Each row is a point. Any point is a mix of the corners, with weights that add up to 1. It lies inside the corners' shape when no weight is negative. Say inside or outside, and name the corners with a negative weight.

Corners:
(1): [42.0 33.5 18.5]
(2): [31.3  3.8 -4.4]
(3): [-30.4 -10.4  -1.8]
(4): [-23.1   2.7 -33.7]
Points:
[-15.5   1.5 -13.5] => inside
[-0.2 13.8  8.0] => outside (2)
[-17.8   3.6 -28.3] => inside
[-13.7  -3.5  -2.2] => inside
[29.8 23.8  8.0] => inside
[32.9  2.8  7.2] => outside (4)

Corners:
(1): [ -1.4  -8.9  -3.3  15.5 -20.3   4.7  17.0  12.8]
(2): [-12.6  25.8 -19.8 -10.5 -37.3  21.1   0.7  28.5]
(3): [  9.5 -15.2 -34.4  37.5   5.3  27.3 -20.6  -5.5]
(4): [ 21.1   8.6  -0.5 -15.1  25.5 -33.7 -15.0  18.2]
(5): [-17.8  28.5   5.1  28.0  14.5 -19.7 -29.3  -9.3]
(6): [  7.3 -10.1 -19.7 -13.3  -1.8 -13.9  56.3  -6.5]
(7): [ -9.6  -0.6   0.9  15.5  53.5   7.9 -21.9   0.2]
(8): [-13.4   0.1 -40.2  -2.0  11.6  -2.0 -13.8  37.3]
(9): [-18.2  58.7  -9.1  -0.5  20.1 -10.2  26.7  44.7]
Points:
[ -0.4  21.6 -13.6 -22.9 -20.0 -21.8  34.3  26.9] => outside (3, 7)
[ -9.3   7.4 -13.3   7.8  21.0   0.4 -11.4  14.1] => inside
[-10.2  22.8 -12.6   6.0   2.7   6.1  -8.0  26.6] => outside (6)
[ -2.7   2.3 -13.5   4.6  -1.7  -2.5  16.2  14.3] => inside
[  1.1  17.9 -21.7   8.4  39.8   8.4 -29.3  28.7] => outside (1, 5, 6)
[ 4.1  3.6 -7.4  1.9 15.1 -7.6 11.6  2.5] => outside (8)

Corners:
(1): [ -3.3 -22.1  12.6   4.3 -12.9  20.0 -11.8 -27.0  14.8  28.2 -38.1]
(2): [ 34.6 -19.2  22.2  -6.0  -3.7 -16.5  16.0  14.6 -12.2   8.2  18.0]
(3): [-28.0 -33.6  33.5  10.2 -11.1  32.8 -36.6 -11.0  45.4 -23.2 -51.8]
(4): [ 20.3  -2.6 -37.9   2.9  24.1  -0.1  12.2   3.4  31.6  -2.8   2.0]
(5): [ -3.8  -4.3   2.2 -28.6  15.3  11.0  18.5   6.8 -18.7  23.9  44.5]
(6): [  2.4  39.5  11.2   2.7  -8.7   3.3  10.7  16.6 -11.8  21.0  22.2]
(7): [ 19.6  19.4 -17.2 -23.6  18.2   1.0  -1.1  -0.8 -29.2 -17.5  19.0]
(8): [-15.7 -36.2 -32.2  26.9   5.3  -7.5  17.3  -8.6 -22.2   3.1   5.3]
(9): [ 21.8  17.0  23.3 -12.3  21.6  44.2  14.5   0.6 -27.2 -17.6  10.7]
(10): [ -2.1 -41.7 -16.0  14.2 -75.8  45.3 -15.1 -31.5  29.0   5.5 -11.8]
(11): [ -5.3   0.8 -25.6 -16.9   5.7  -6.4  52.5  13.0  -9.1   3.8  -3.8]
(12): [ -1.2  -1.7 -23.7   2.1   0.2 -17.5  35.7 -57.6  12.3  -5.0  14.1]
Points:
[ 3.8  1.6 -0.5 -5.9  2.6 10.2 -1.6 -3.8 -2.0 -4.2 -0.5] => inside
[  7.3 -10.0   5.1   0.6  -1.7  14.4   6.6  13.6  -5.1   9.8   6.4] => outside (7, 12)
[ -1.9  -6.7  -1.5  -2.4  -1.3  26.1   0.1 -15.8   1.7   2.9  -0.1] => outside (2, 11)
[  7.9 -10.8  -1.4  -2.2 -15.0  10.2   6.5  -5.8   0.3   6.2   4.8] => inside

Corners:
(1): [-30.0  37.4 -10.7   0.0   6.8 -29.8 -19.0  28.0   2.9  21.7  21.2  -0.5
 -11.5 -45.3]
(2): [-13.0 -40.9 -17.3  27.3  -7.2  26.8  39.1  -3.9  12.6 -17.9  25.8  15.2
 -44.9 -13.6]
(3): [ -5.0   2.6  16.8 -11.9  -9.5  -3.7  -6.8 -38.5  13.5 -46.2  -5.3  17.3
  -7.8  -0.3]
(4): [ 35.2 -17.8   6.5 -11.2 -10.0  -0.9 -11.6  -2.8   4.6 -47.6 -31.3  -4.0
  -6.0   7.5]
(5): [ -8.6 -33.7 -11.1  38.5  11.6  28.8 -14.3   1.0  24.3 -40.9   4.5  18.4
   5.0  -7.6]
(6): [ 10.4  34.6 -22.0 -16.9  19.9 -19.9  -6.4 -11.8  -4.5  31.5  11.8   0.6
  13.2 -17.4]
(7): [-23.7  50.4 -20.9 -24.5   6.1   9.9 -23.2  11.1  10.1  16.7   4.9 -31.2
   3.1 -17.3]
(8): [-37.1  32.8 -35.1  -3.5  -7.5 -20.1   4.7  15.3 -15.9  18.0  -2.2  -2.1
  17.7 -10.8]
(9): [ 10.5  18.3  13.1  27.3   8.2   7.4   9.4 -15.4   5.6 -33.6 -25.8  -6.1
 -26.9 -11.3]
(10): [ -5.3   2.5 -27.7  -5.3 -12.3  13.8 -40.6 -17.4  14.4 -16.3 -32.1  11.6
 -32.4   4.7]
(11): [ -1.3 -31.7 -20.1  31.4  11.0  15.8   2.2 -23.9 -14.5 -52.6  26.7  -0.4
 -22.4 -25.0]
(12): [ 17.1   9.0  17.4  17.0 -34.0  -4.4 -16.0 -26.4   9.3 -10.0 -20.3 -16.8
  -9.8  -2.2]
(13): [ 10.9  -3.9 -22.7  38.8  -4.6  34.6   3.3  18.9 -17.8 -39.6  47.8  35.7
 -21.3 -19.4]
(14): [-13.9  -6.3  31.1 -11.2  13.0  17.4 -32.2 -17.1 -22.8 -23.6 -17.3  -0.6
 -26.0  27.0]
(15): [-10.2  43.2   0.5 -20.8  -0.5  15.3 -17.9   3.6 -20.1  37.3 -22.5  -1.6
  10.9 -51.1]
Points:
[  0.6  29.9 -13.4  -7.5  -9.8  -7.4 -17.7  -6.5  -2.1  -2.1 -12.6  -6.8
  -7.6 -13.7] => outside (2, 5, 14)
[-17.5 -24.2  11.3  39.5  -1.3  44.5  26.3 -25.5  -8.3 -40.1  16.9   8.3
 -16.6 -11.3] => outside (1, 4, 6, 10)
[  0.0  -3.1  -0.2   0.3   0.0  -1.9 -12.7 -16.6   8.1 -28.2 -14.1  -3.5
 -16.1   4.8] => outside (13, 15)
[  5.1  14.4 -22.7   5.9  -5.5   9.3   3.3  -3.4   2.9  -1.5   1.2   8.1
   2.0 -15.0] => outside (1, 11, 14)
[ 11.5 -10.8   0.3  16.1  -5.6  15.7  -7.2 -21.4   8.7 -33.8  -3.3   0.7
 -17.0   2.6] => outside (1, 8, 15)
[  1.6   2.8  29.9  -6.9 -12.6   7.9 -17.1 -21.1  20.5 -25.0 -44.5  -7.4
 -23.6   5.9] => outside (6, 8, 11, 13)
[ -5.4  15.6  -7.6   6.1   2.7   0.4  -9.8   0.6   0.7  -7.8   0.7   2.2
 -12.6 -18.8] => inside

Corners:
(1): [  4.3  15.6 -10.7  -0.5 -22.0  17.4   2.2  -0.4   4.8  -4.1 -15.2  -5.3
  11.3   9.1  -6.4  -1.9  17.1  15.3  -9.9 -22.9]
(2): [ -7.4   3.3 -18.6   5.8  13.3 -12.2   7.4   4.0  -5.5  -4.5  -7.2  -6.6
  -7.9  -3.2  -5.8  -6.1  23.2  13.3 -16.5   0.2]
(3): [ 18.0 -11.0  13.6   7.6   5.1   7.9   8.9   5.0   4.9 -15.3  -7.2 -13.5
   4.3  -5.5  -8.3 -14.7  10.3 -11.9  -0.8 -12.9]
(4): [ -4.2   2.8 -13.0   6.5  -0.1 -12.8   2.6 -30.7   6.3 -14.5   2.3  11.3
   7.2  -5.0  -2.3  -0.5   6.7  15.9   7.1  -6.9]
(5): [-37.4   7.2 -17.6 -22.9 -13.4 -22.5  -1.3 -13.9 -10.7  -7.8  -4.1   9.0
   4.4  47.8  -8.5  17.1  -6.5   7.7  -4.6 -20.7]
(6): [  8.8   7.6 -13.7   6.8  17.0  43.2 -46.4   3.1  19.1 -13.2 -24.5 -14.9
  -2.4 -24.7 -13.6 -15.1  -4.0 -10.9  11.7  -2.5]
(7): [  7.9   1.2  -9.5   6.4   4.3   7.4 -33.2   2.9   4.9 -19.0   4.5 -10.1
 -10.4  17.2  16.5   4.2  11.9  23.1   3.8  -2.6]
(8): [-11.0  11.3   1.8  -0.8  -3.4 -17.2  -3.9 -24.7  -0.5 -13.0   5.8  -1.4
 -26.7 -10.9  10.0  -4.8  -6.5  -5.5 -47.9  -9.3]
(9): [  9.7  14.8 -13.7  11.0 -15.4 -16.6  -3.9   2.2 -10.0 -13.6  10.1 -17.6
  -4.9  11.6   0.2 -16.5 -14.0  20.1 -13.5   3.7]
(10): [ 10.5   8.4 -16.9   9.6 -11.3  -1.0   7.8  -3.5  67.0  51.1  -1.8   0.3
 -10.2 -19.9  -4.1  -2.5  21.0  12.3   9.2   6.7]
(11): [ 11.8  -2.6 -17.4  -4.6 -12.2  14.0  10.4  -2.5   3.7 -15.1   6.9 -12.2
 -29.8  -8.4  -7.2  -8.6   7.7  14.3  -3.9   6.4]
(12): [ 12.3   5.5 -11.2 -10.7  -8.4  -5.9 -18.7   2.4  15.4 -11.8  10.8   9.2
  -0.4 -21.1  14.9  -8.2  11.2  -8.4   8.8   2.3]
(13): [ 10.1 -22.3 -19.2  12.0 -19.2 -11.3   9.1   2.9  33.4 -17.4 -20.2   3.9
   2.9 -14.7 -11.5   1.4  -9.9   5.6 -10.6  10.0]
(14): [  0.7  14.6 -21.0  -7.2 -13.1   8.8   3.2   0.8  28.5  59.9   7.0 -33.7
  -0.1 -17.1  31.5  46.2  -3.6   4.6   7.0  -5.1]
(15): [  7.3   8.9   5.0 -17.9  -4.7  -2.9   8.7   0.5   9.0 -22.6 -25.0  -8.9
   4.3  -4.6  -3.3  -2.6  14.6  19.1   5.4  15.4]
(16): [-94.9 -13.7  19.0   9.8  -1.1 -11.4 -14.2   0.3  -7.7  26.0   6.8  -4.0
  -8.8 -21.3  10.3 -16.6  -6.4  13.0 -13.1   1.3]
(17): [  9.8  15.5 -11.1   6.2 -12.0  22.1  -0.2  -3.1 -10.0  16.6  -2.8  -4.3
   1.7  14.9  -1.7   7.3  11.8  16.8 -21.9  16.2]
(18): [  3.3 -24.0  -5.7 -40.6  -7.1   5.3 -21.3   1.2 -10.0 -23.3 -22.7  -0.4
  12.2 -18.9   6.9 -11.2 -34.5  17.2 -12.2 -26.3]
(19): [ 13.2   8.8  -6.7  -9.1   4.5  21.5   4.0  -5.0   6.0 -11.5 -34.2   6.5
   2.3   0.6  17.0 -10.5 -14.0 -17.6  11.2 -18.3]
(20): [ 14.1  16.4   8.8   3.0  -3.5 -12.8   1.8   1.0 -16.1 -11.9   2.1  13.1
 -12.6 -10.0   0.9  18.5   5.5  15.7   9.3  -4.8]
(21): [  8.2 -17.1   1.7   3.3  -8.9  -9.4 -29.3 -13.3 -10.8  -1.2 -17.6 -12.7
 -16.6 -18.5  16.3 -14.3  -7.5  -7.2   4.6   1.9]
Points:
[  6.1  14.3  -6.9  32.3  -6.3  -4.2  28.2  -3.0  14.9  28.5  19.2 -15.8
 -16.2  -2.6   8.3  13.2  21.5  14.2 -14.7   2.1] => outside (5, 6, 12, 15, 18, 21)
[  1.0  -0.2  -9.7   1.3  -3.5   5.4 -11.2  -1.0  11.8  -6.4  -9.8  -5.1
  -2.5 -11.0  -0.7  -3.5  -1.4   3.9  -2.3  -1.4] => inside
[-0.8  3.3 -5.9 -3.9 -3.1  0.9 -6.4 -4.9  0.5 -3.7 -4.7 -5.7 -4.6 -3.1
  3.6 -3.3  2.3  6.4 -4.1 -6.3] => outside (13)
[ 18.4   5.7   0.2  22.8  -4.0  19.3  -0.6  -5.6  16.8 -10.0 -11.6  -6.5
 -12.7 -10.4  -6.9 -15.2   9.7   4.5  -1.4   9.4] => outside (2, 5, 12, 14, 18)
[-10.9  -1.8  -1.2  -5.7  -7.9  -8.6   1.0   1.2   4.6  -5.2 -10.9  -8.8
  -6.1  -3.6   3.7  -4.0  -1.6  11.7  -5.5  -6.6] => outside (4, 6, 12, 17)
[-23.0  -5.8   0.7  32.2  15.2  18.6 -15.5  -4.9  31.2  18.0  -7.8 -12.2
 -27.0 -29.3  -1.0  -6.8  14.1  -7.3   9.8  -9.1] => outside (5, 9, 12, 15, 17, 18)
[ -5.0   1.0  -6.8  -3.1  -8.1  -3.3  -2.8  -4.4   5.5   4.0  -1.9  -4.3
  -6.0 -11.9  -1.4   3.6   7.0   9.2  -6.3  -2.4] => outside (7, 9, 19)
[ -6.8   1.5  -5.8  -4.4  -6.2  -0.1  -4.2  -6.1  10.0  -0.3 -11.2  -6.4
   0.9  -7.3   3.5  -6.8   0.0   1.7 -10.2  -4.0] => outside (7, 11, 20)
[ -4.1  11.5  -5.2   7.2   0.8   8.0  14.5  -9.6   3.8 -16.7 -18.5   6.5
  -0.1   6.7 -12.0 -13.2   6.0   4.4  -5.7  -7.9] => outside (7, 12, 14, 18, 21)

Corners:
(1): [ -1.1 -17.8  -0.8  -0.2  -7.1   2.1  -1.0  29.4  42.0   8.7  14.4 -80.4
   2.3   7.8 -26.4   9.4  -7.0   9.7  15.9  -7.4]
(2): [-11.1 -11.4  11.0  -8.8  -2.3  14.1  16.1  17.7  -0.7  16.8   5.5   4.3
   1.7 -27.1  13.7   5.8 -19.9   3.1   6.0  -8.2]
(3): [ 12.1   3.8   2.9  45.1  15.7  -4.0  -5.2  -1.4 -12.6 -31.5  13.5 -13.9
   2.7  13.0   3.1  -7.5 -15.6  17.1  -5.3  12.5]
(4): [ -2.7 -17.5  20.9 -11.2  -6.3  13.3  -7.2  12.5  34.0  21.5 -31.8   5.5
  16.5   3.4   3.5  12.4  13.2 -45.7   9.3   2.1]
(5): [  3.0 -30.2  -5.2 -16.2   7.3   2.8   2.7   2.9 -20.6  24.0  12.0   3.7
 -30.7  18.9  19.7  20.4  -0.6  10.0  -9.3  -4.4]
(6): [ 23.3 -19.6  -4.4  12.2   0.8 -17.8   8.6 -40.0  -7.4   6.5  10.1  17.6
  15.1  11.7   8.9   7.6  -3.0  20.8  -2.2  21.5]
(7): [  2.1 -23.7 -10.9 -20.8 -17.2  -2.8  15.2  11.1   2.8  20.9 -13.0  -1.0
 -13.4   9.3  15.3  10.8  -5.3 -25.3   2.5  -5.5]
(8): [  8.9  31.8  19.1  75.8 -22.7  20.4   6.7  15.6  32.6  13.4  -8.4  -8.7
  19.5  14.7 -22.0 -11.0  -1.8  22.3  21.9  -0.2]
(9): [ -7.8 -23.5  -3.2 -16.9 -27.2  34.0  20.6   8.4   1.3  15.1   9.4  -1.6
   6.5   2.9   2.4  -9.6   2.6   1.1   7.3  29.1]
(10): [ 12.5 -30.4 -12.9   4.4 -14.3  -5.4   6.2  16.7   1.4   3.9  -1.2   5.5
  11.8   7.5  17.8  -9.1  16.7  10.5  17.7 -18.3]
(11): [  6.0  -1.7  -3.7 -16.8  15.5   5.7  14.8   2.9   1.4 -18.6  -3.4   4.0
 -45.6 -31.9  10.9  -1.6 -21.7  18.0  11.8   4.4]
(12): [ -4.3  31.4  29.3 -18.5 -12.1   7.0  -5.2  35.3  32.2   8.7 -94.9 -68.6
  17.2   7.7  -9.0  17.5   0.9 -34.2  20.7 -10.6]
(13): [ -4.0  12.2   5.9 -11.2  32.9 -10.6  10.3   6.4  -7.6 -49.0  -0.9 -17.4
   0.9  14.7 -12.5   2.3  -8.6  10.4  18.4   9.2]
(14): [  7.4 -15.4  12.0  -3.3 -24.5  -2.2 -33.9   7.3 -18.2   1.7  15.9  -1.4
   4.6  15.7  -9.3 -31.8 -15.3   1.1   0.6   2.6]
(15): [ -5.3  -2.9  63.4 -11.2 -12.8  -0.3   3.0  12.7 -14.9 -42.5 -22.7  -9.7
  -0.6  11.2  -4.2 -13.0 -38.2   4.7   7.1  -4.1]
(16): [-13.1 -31.4  10.8  -0.1  48.1  -8.8   1.1 -32.8  -3.2  25.4   5.7   4.0
  -5.5 -35.5 -25.4  21.7   3.3 -38.9 -72.4   8.7]
(17): [ 12.1 -19.7   3.0 -14.8  24.4  -9.0  14.2   3.3  -3.9  -7.8   5.9   4.6
   2.4  -4.9  10.6 -17.9 -17.6   3.1   0.2  25.8]
(18): [-11.1 -36.1 -11.7   3.1  18.0   9.3  15.6 -21.0 -12.8  20.0  -5.6  15.9
  -0.4   5.0   7.9   5.7  -6.9  -4.6   6.8   2.6]
(19): [ 14.7 -15.8   1.3  10.2   8.4  21.8  -6.6   0.7   4.4  16.6  12.9  -4.9
  14.5  16.8 -13.6  20.0 -13.5   6.8 -12.5 -19.5]
(20): [ 14.0   5.0  22.0  -6.5 -15.0  20.8  13.6 -45.2  -9.3   1.8  -5.6 -23.5
  10.4  22.8   0.2 -34.1 -10.8  -0.7   5.5   6.4]
(21): [ 15.6 -21.6   2.5 -10.7   0.9  13.5  16.5  12.8 -18.9  16.6  -0.3 -11.2
   5.2  -5.9   3.7  -3.7   4.6 -17.6  28.5  14.8]
Points:
[ -0.8 -10.8   1.8   2.2   0.9   0.7   2.3   7.5  -0.6   3.5  -2.4  -8.8
  -3.1   2.8  -2.0   7.8  -9.0   3.2  -2.9  -2.5] => outside (4, 17, 20, 21)
[ -1.5  -1.1  16.0   5.5  15.7   0.7  -5.5   3.1   7.9   3.6 -22.6 -22.7
   2.2   1.9 -14.9  16.0  -4.2 -13.6  -7.0  -2.1] => outside (2, 7, 9, 10, 17, 20)
[ -3.3 -11.7   9.3  -5.3  14.8   6.8   4.8 -15.0   6.0   3.8  -8.7 -17.9
  -3.5   6.0  -9.2  18.7  -8.5  -8.6 -18.4   2.5] => outside (2, 8, 10, 14, 17, 21)
[  8.4  -5.8  12.6   9.1   1.9   2.8   7.6   1.4  -0.1  -1.4   0.1 -18.0
  12.5   7.8  -2.9  -1.9  -6.8   9.0   1.5   3.4] => outside (4, 7, 11, 14, 18)
[  3.2 -15.0  10.3  -8.5   4.1  -1.8  -1.8   8.6  -3.2  -0.5  -5.4 -10.2
  -2.4   4.3   0.0   4.6 -10.9  -3.2   1.7  -3.2] => outside (8, 9, 20)
[  2.7 -10.8   8.4   1.7   1.1   3.4   4.2  -1.3   2.1   1.8  -1.6  -5.8
   2.5   3.5  -1.8  -0.3  -8.3   0.9  -0.9   4.2] => outside (21)
[ 11.1  -7.7   9.8  10.0   5.4   2.6   0.3  -6.6 -13.8  -1.8   1.3   0.9
  -1.5   0.3   2.2  -7.4 -13.1  11.0  -1.8   0.9] => outside (1, 4, 7, 9, 13)
